Rows are points. To make a cloud, some directions were put in groups of two or more. Within a group, all points are equally far from the middle, so they leave a hole (a ring in 2 directions, a hollow ball in 3). The other directions are filled evenly. Then the cloud was stretched, turned, moved and blurred a little. Count the holes, and give their numbers of directions, smallest first.

Cloud (13 x 2):
[[ 20.9  12.5]
 [ 24.6 -15.5]
 [-21.1  24.6]
 [ 23.4 -17.8]
 [ -2.8  28.0]
 [ 13.8 -29.2]
 [-23.4  23.0]
 [-27.1 -21.0]
 [  7.9 -31.8]
 [ 22.4 -19.8]
 [-32.1  12.2]
 [ 26.1  -0.5]
 [ 26.4  -1.4]]
Holes: 1 (2)

Cloud, 21 rows:
[[-31.9  26.0  19.8]
 [-16.5  12.0 -41.6]
 [-28.8 -10.7   4.8]
 [ 27.5 -19.6 -19.3]
 [-25.3  -5.3  26.8]
 [-31.3  -4.3 -19.7]
 [ 15.8  31.1  -8.8]
 [ 31.1   5.1  -3.9]
 [-13.9 -21.4  13.7]
 [ -1.9 -26.1  11.2]
 [-31.8  -1.5   6.1]
 [-26.7 -23.3 -12.3]
 [ 23.3   4.8  34.2]
 [-24.4 -24.5  -3.6]
 [-14.3  -7.6  39.0]
 [-24.2  15.0 -20.6]
 [ -9.9 -20.7  18.4]
 [ 24.7  33.1   9.7]
 [-11.7  31.0 -13.9]
 [ -3.9 -12.8  32.7]
 [-26.5 -28.2 -21.0]]
Holes: 1 (2)

Cloud (29 x 4):
[[ -8.7  14.8   2.0 -22.9]
 [ 32.5  28.7  -9.0   2.0]
 [  3.3   8.4 -37.7   2.2]
 [ 36.0  -4.6  21.1 -20.0]
 [ 18.6 -21.4  17.1  -4.9]
 [ 18.3  19.3  -6.3 -16.3]
 [ -4.0  24.9 -23.4  28.4]
 [ 19.6  19.5  12.0  21.4]
 [-28.8  29.9  -0.6  41.7]
 [ -7.4  28.8 -13.3 -13.2]
 [ 27.6 -34.5  12.3  38.1]
 [ 33.2  15.6  -9.6  54.9]
 [  0.4  59.2  28.1  15.6]
 [-20.1 -26.0  -3.2  16.5]
 [ 23.9 -18.2   8.5 -29.3]
 [-21.9  49.1   8.8  -7.4]
 [ 16.6  25.3   7.2  33.7]
 [ 12.8  13.3  33.9  -2.0]
 [-13.5  27.7  -0.8  -7.8]
 [-16.6   1.9  17.6  10.5]
 [  0.6  19.2  43.1  17.2]
 [  8.1  11.1  30.7  11.9]
 [-26.5  13.5  14.2   2.1]
 [ 18.6 -12.6 -10.8  23.5]
 [ -4.7  26.9  15.3  24.6]
 [ 14.7 -10.2  30.6   4.5]
 [-28.7  11.9   7.8  -8.5]
 [  4.4  14.1 -23.6  31.7]
 [-26.0 -14.2   5.9   0.8]]
Holes: 0

Cloud (54 x 6):
[[-32.5 -37.1 -10.7  -2.7   1.0  -2.8]
 [  2.9 -38.8   6.5   7.4  -8.9 -32.2]
 [  6.4  28.8  12.0  12.1   0.0 -27.3]
 [-20.7 -16.3  24.1 -35.1   0.0 -23.1]
 [  2.4   4.1 -14.0  24.1  30.9  -7.8]
 [  1.9  -6.2  11.6 -31.4  38.5 -12.8]
 [-10.8  38.3   9.8 -15.5   4.0  13.9]
 [ 24.7   2.8 -14.0 -42.3  20.4  23.3]
 [ 18.4  -3.6  28.0  14.7  23.6   1.0]
 [-18.0   7.7  19.5  14.8 -21.9  -8.3]
 [ 34.3  14.0 -11.3  11.3   8.0 -26.0]
 [ 12.6  -5.6 -16.7 -18.1  41.9 -20.4]
 [ 45.3  23.1   9.8 -33.8   3.0   1.0]
 [ 10.5 -20.4   2.8  -1.2 -33.0 -35.7]
 [ 13.4 -47.6 -29.6 -19.1 -13.1   1.5]
 [ 29.8 -38.0 -15.8  -9.2  14.4 -20.8]
 [ 20.8   1.1 -20.9  15.2  19.6  25.7]
 [ 25.2  -2.3 -31.6   4.1  26.8 -24.4]
 [ -5.5 -39.1 -28.3  -1.9 -22.2  11.8]
 [ -4.2 -23.3  25.5   6.8 -21.1  11.1]
 [ 40.3  -9.1   6.7  -0.1   2.8  25.5]
 [ 34.7  18.9  -1.1 -45.5  15.1  -7.3]
 [ 22.3  26.8  -3.6  -3.2 -18.0 -29.6]
 [  3.8  21.6 -17.3 -37.7 -26.3  -5.8]
 [ 14.6   5.8 -34.5 -18.4  24.0  25.0]
 [-14.5  33.2  17.5  -9.0  -3.5 -22.9]
 [ 32.6 -38.0 -26.7 -19.8  10.0  -1.7]
 [ 37.3  20.7 -15.4   3.8  -9.2 -17.6]
 [ 25.8   3.8  13.4  13.7  16.3  25.5]
 [ -5.4  24.9  -5.4 -21.4  27.6  21.3]
 [ 24.0  18.2 -31.1 -38.2  15.1   0.0]
 [ 16.2  -5.3  37.8   8.0  17.0   3.9]
 [ 14.9  30.7  21.6 -23.8  24.9 -19.8]
 [ -2.8   0.5 -14.0  -3.3  42.9  14.4]
 [  6.8 -42.3 -36.0 -11.6 -24.8  -6.3]
 [-10.7 -11.6 -38.3 -31.6 -21.4   2.8]
 [-29.9  -9.8  -8.9 -26.1  -4.6 -34.1]
 [  0.0 -16.6  10.1 -40.9  10.4  26.7]
 [  8.7  35.6  -2.1 -20.9 -19.6  14.4]
 [ 12.0  30.7  34.2  -1.1  21.4   2.5]
 [  3.5  -2.8 -52.8 -17.0  -5.5 -20.6]
 [-16.7  28.9  11.3 -17.0  -4.8 -29.3]
 [  5.8   0.7  46.5 -24.1  15.6  -8.6]
 [ 31.6  -1.5  21.0 -42.7  -7.6  17.2]
 [ 30.7  34.4   3.1 -31.4   7.3 -18.6]
 [-31.1  -6.4  22.2 -28.0  -8.9 -20.0]
 [ 51.4  -9.7   6.1 -11.3  -3.4   0.7]
 [  5.8  32.3   5.3 -26.1  18.1  26.1]
 [-13.2   2.1 -25.7  19.1  21.9 -16.0]
 [ 12.5 -30.5  18.8   1.1 -12.1 -31.6]
 [ -6.4 -21.0   9.4 -38.1   9.9  24.4]
 [ -9.9  16.3 -14.7 -12.9  35.8 -16.0]
 [-31.6 -30.2   1.6 -23.1   3.4   5.2]
 [ 25.5 -32.7  -8.9  -2.1  23.6 -23.1]]
Holes: 3 (2, 2, 2)
